Each row of a before or after table is a point. The points were changed in one or more steps. Then noise was added and the rows were shuffled. The steps act on columns, c1 being the first. Write out the steps. A step turns or swaps two columns, mirrors them in a line or flattens them onto one, adds a multiple of one to another, or multiplies or shifts one. Angles are multiples of 10 degrees, from the lower column toward the higher: turns from -170 to 170, lines from 10 to 170 but not 90. Use the fewest steps. Two steps may share a column if one is a turn and the other turns, adds or multiplies; they go together, in the order done. Otherwise the lowest column goes first.
In the rows, zero is written as 128.

Before (13 x 3):
[[132 138  95]
 [115 130 148]
 [109 119  77]
 [143 142 151]
 [128 155 147]
 [111 115 132]
 [107 135 151]
 [125 165 152]
 [134 131 156]
 [138 112 138]
 [121 134 179]
 [136 141 107]
 [153 141 158]]
After:
[[105 219 111]
 [132 143 115]
 [145 102  99]
 [105 116 111]
 [128 175  66]
 [142 198 117]
 [114 198 107]
 [116  77  38]
 [115 114 108]
 [119 132 139]
 [120  69  91]
 [133 187 111]
 [126 160  56]]
Steps: turn c1 and c2 by 30 degrees; multiply c2 by 3; shift c3 by -40

Before, 13 rows:
[[ 93  75  86 164 144 114 126 153 100]
 [140 142  98 154 121 149 146 109 116]
 [180 136 144 126  88 125 154 137 128]
 [157 158 196 143 110 118 122 115 107]
 [136 148 108 140  97 145 117 142 175]
 [104 143 118 128  83 147 149 130 104]
 [105  70 145 110  83  92 134 148  91]
 [141 105 113 129 153 132 165 150 123]
 [165  93 131 106 106 135 102 149 102]
 [135  94 122 119 120 135 143 133 136]
 [148  75 117 115 118 161 140 144 144]
 [159  87 127 128 100 113 167 117 111]
 [136 109 148  54 155 115 113 122 156]]
After, 13 rows:
[[164 154 107 104  74 149  89 151 103]
 [156 100 165 145 131 113  16 115 106]
 [149 188 128 115  95 149 162 143 143]
 [136 127 106 142  78 103 146 144 177]
 [159 141 159 129 117 169 178 117 110]
 [181 121 158 125  75 123 135 137 127]
 [106 132 138 130  81 102 170 132 102]
 [134 154 134 120 112 148 155 132 136]
 [137 131 131  53 164 151  79 125 157]
 [142 145 146 129 120 146 200 149 122]
 [108 138 141 110  54 195 107 146  90]
 [ 92 149 100 164 107 177 189 154 102]
 [140 134 123 155 150 105 197 108 119]]
Steps: turn c2 and c6 by -130 degrees; turn c3 and c7 by -50 degrees; multiply c7 by 2; add -1.5 times c8 to c5

Before:
[[ 80 132 155  96 121 120 143 128 123 118 120 154 116 120]
 [130 133 150 121 104 123 123 126 139 119 133 141  94 142]
 [129  83 159 101 121 126 131 138 125 134 117 146 138 116]
 [121 144 144 120 109 129 112 174 122 119 130 134 140 152]
 [121 129 104 121 116 122 139 125 135 150 128 137 103 149]
 [124 143 105  94 170 146   9 137 129 130 120 126  99 139]
 [128 133 140 148 113 156 142 133 130 135 128 128 129 132]
 [101 144 146 113 115 124 142 123 209 131 147 151 133 151]
 [125 145 115 105 113 121  77 144 123 115 129 133 135 105]
 [130 142 131  99 115 138 135 119 135 117 120 156 132 146]
 [126  76 117 155 116 148 142 129 150 109 130 146 126 151]]
After (11 x 14):
[[ 96 118 152 123 103 123 122 134 138 129 131 166 141 144]
 [134  95 159  97 121 134 133 114 125 136 115  37 124 118]
 [127 127 140 146 122 137 162 125 127 141 121 140 126 134]
 [143 114 143 113 115 140 122 147 203 133 130 204 153 152]
 [135 113 128 101 112 131 140 115 135 124 142 205 126 146]
 [131 107 153 101 119 143 121 118 127 119 128 180 180 117]
 [129  85 116 156 112 136 150 127 146 116 124  22 132 146]
 [143 132 142 121 108 113 127 129 120 126  84 180 128 151]
 [108 119 103 123 125 139 122 129 139 151 132 145 142 151]
 [106 140 106  93 169  10 126 119 131 116 118 160 139 140]
 [136 132 114 105 111  78 114 128 123 123 114 180 127 108]]
Steps: turn c1 and c13 by -110 degrees; turn c2 and c12 by 60 degrees; multiply c12 by 3; turn c5 and c10 by -20 degrees; mirror c6 and c7 in the line at 50 degrees; turn c8 and c11 by -90 degrees

Before, 11 rows:
[[ 95  97 144 148  94  83  99  90 158 101 127 118 171 111  81 169 164 140
  166 170 189 136 106 154 124 150 127 112  90 133 126 136]
 [146 165 174 169 111 119 162 139 131 162 161  95 115 166 102 109 155 126
  165 107 110 111  94  92 117 124  98 145 165 153 131 135]
 [123 150 176 119 129 155 113 117  77 120  94 145 140 144  84 168 122 169
  137 125 128 153  90  82 182 160 101 176 158 121 172 121]
 [138 116 144 139 158 126 118 145 126 111 167  78 168 157  91 112 115 101
  211 116 107 127  98  89  97 132  80 137  81 154 141 134]
 [139 129  99 160 147 104  89  55 105  79 113 133 118 129 118 114 161  99
  188 103 140 146  73  96  93  95  90 117 151  72 140  92]
 [166 111 109  92 109  96 124 102 120 158 136 132 107 107 110 110 143 172
  142 154 128 179 137 122 166 162 104 185  81  95 138 133]
 [101 133 112 143 156 129 122  49  71 152 134 134  95 127 113 104  75 115
  143  82 104 144 154  85 178 140 152 154 149 134 110 118]
 [ 90 130 179 117 117  90 136 107 164 105 167 132  89 147 128 159 129 165
  120 105 157 117 133 103 130 133 100 138 115 116 129  97]
 [167 100 119 134 172 158  98 141 106 123 159 114 126 118 104 143 123 171
  128 138 131 137 117  78 106  98 114 139 163 106 107 129]
 [ 99  71 161 109 138 139 169 140 146 136 138  91  93 148 120 160 135 158
  139 155 120 132 117 154 149 172  78 152 120 158  93 113]
 [125 144 120 141 126 154 158  67 149 161 120  61 174  99  93 154 107 102
  130 147 178 115 123 137 123 111 163 163 135  95  98 125]]
After (11 x 32):
[[123 145 119 144 126 148 154 116 150 163 114  61 187 109  92 153 106 150
  136 142 134 109 122 138 133 158 167  92 184  97  92 125]
 [ 90 135 178 114 113  96 136 105 160  99 167 131  80 157 118 159 133  98
  119 105 117 119 133 100 136 183 101 132 159 119 139  96]
 [148 163 171 168 114 117 165 159 130 168 160  96 109 114 115 114 156  93
  168 109 170 115  93  90 129 174  96 100 106 156 141 129]
 [ 97 102 148 149  95  83 100  93 158 100 129 117 184 144 141 173 161 136
  169 167  88 135 105 152 133 199 127  74 184 134 123 137]
 [137 118 143 138 159 125 117 182 127 110 167  80 188  97 122 114 117 116
  211 117  78 127 100  88 106 187  78  91 105 149 148 138]
 [106  76 162 110 135 142 172 171 143 132 139  92  86 144 106 163 137  84
  145 152 117 131 117 155 156 219  75 117 120 157 102 112]
 [165 109 110  90 110  96 119 101 119 152 138 130 105 178  70 111 150 137
  141 151  80 177 135 116 177 215 103 109 129  97 130 131]
 [120 147 174 114 128 151 110 111  76 120  99 144 145 167  83 166 120 115
  138 128 156 153  90  85 191 204 102  83 127 121 173 123]
 [170 101 118 133 166 159  95 152 111 124 163 110 121 171 119 143 128 116
  128 140 156 138 116  77 123 150 116 103 125 110 100 130]
 [100 132 108 139 158 126 119  46  70 147 135 136  85 114 105 106  75 128
  141  82 149 143 154  86 190 194 150 113 103 137 113 118]
 [138 133  98 163 143 100  89  49 103  72 109 136 122 104 135 113 162 142
  185 106 146 152  78  92 103 143  87 117 139  72 142  91]]
Steps: add -0.7 times c12 to c8; multiply c13 by 1.3; turn c14 and c31 by 20 degrees; turn c14 and c18 by -110 degrees; turn c15 and c28 by 90 degrees; swap c21 and c29; shift c25 by 10; shift c26 by 50
